Each row is a point. Each copy is the shape, with its points in the same order, turned, moved and blurred by noise. Some copies are also mirrored. Which?
In the rows, zero is written as 128.

Shape (7 x 3)
[[113  93 126]
 [ 94 105 185]
 [107 154 121]
 [ 88 126 126]
 [143  76 170]
 [196  49 190]
 [ 98 117 123]]
Copy 1 (7 x 3)
[[115  92 123]
 [105 103 179]
 [104 154 123]
 [ 85 119 134]
 [154  78 152]
 [216  57 153]
 [ 93 114 127]]
Copy 1 is: only turned
Copy 2 (7 x 3)
[[112  89 116]
 [ 75 100 168]
 [104 153 109]
 [ 87 124 107]
 [128  72 164]
 [176  46 196]
 [ 97 111 108]]
Copy 2 is: only turned
Copy 3 (7 x 3)
[[129  92 133]
 [185 103 163]
 [151 139 107]
 [161 108 110]
 [147  85 193]
 [113 100 246]
 [142  95 115]]
Copy 3 is: mirrored

Shape (8 x 4)
[[163  75 136  99]
 [194  86 154  79]
 [141  83 109 209]
 [136 147 150  89]
 [201 112 101 190]
 [152 115 142 144]
 [ 90 100 105  91]
 [154 121 103 164]]
Copy 1 (8 x 4)
[[112  75  84 100]
 [117  76  47 119]
 [161  72 189 123]
 [113 156  77 110]
 [202  74 130 138]
 [135 106 121 126]
 [ 97 127 119  45]
 [168 112 140 110]]
Copy 1 is: mirrored
Copy 2 (8 x 4)
[[169  64 129 119]
 [193  47 148 143]
 [175 164  84  90]
 [110  77 149 153]
 [202 165  91 147]
 [150 118 125 129]
 [ 95  63  92 111]
 [156 142 100 135]]
Copy 2 is: mirrored

Shape (9 x 6)
[[183 109 148  43 157 169]
 [ 57 172 128 116 126 100]
 [156 125 139 136 136 120]
 [185 117 164  71 129 194]
 [178 145 121 108  82 107]
 [ 56 150 161 122  95 136]
 [ 40 129  93 125  87 109]
 [197 140 120  96 145 200]
 [167  98 127 132 115 123]]
Copy 1 (9 x 6)
[[114 133 154  53 195 180]
 [ 53 171  91 131 117  87]
 [134 121 133 126 135 130]
 [123 161 175  75 160 209]
 [153 136 131  75 102 114]
 [ 34 162 141 129  87 111]
 [ 42 124  86 113  58  87]
 [155 151 132  88 150 213]
 [135  95 136 102 121 140]]
Copy 1 is: only turned
Copy 2 (9 x 6)
[[121  97 148  49 175 183]
 [ 83 179 148 118  84  89]
 [126 121 149 134 165 118]
 [133  85 152  85 157 205]
 [186 122 137 113 134 116]
 [ 81 136 157 137  61 120]
 [ 82 147  95 126  59  75]
 [139 123 119 103 183 210]
 [140  91 128 129 164 115]]
Copy 2 is: only turned
Copy 3 (9 x 6)
[[197 112 165  84 180 204]
 [ 75 155 143  67 131  97]
 [148 123 133 135 165 127]
 [199 127 176 111 147 203]
 [189 140 102 109 123 117]
 [ 95 146 185  89  96 100]
 [ 68 105 128  69  82  89]
 [174 138 129 132 150 221]
 [164  92 121 139 145 129]]
Copy 3 is: only turned
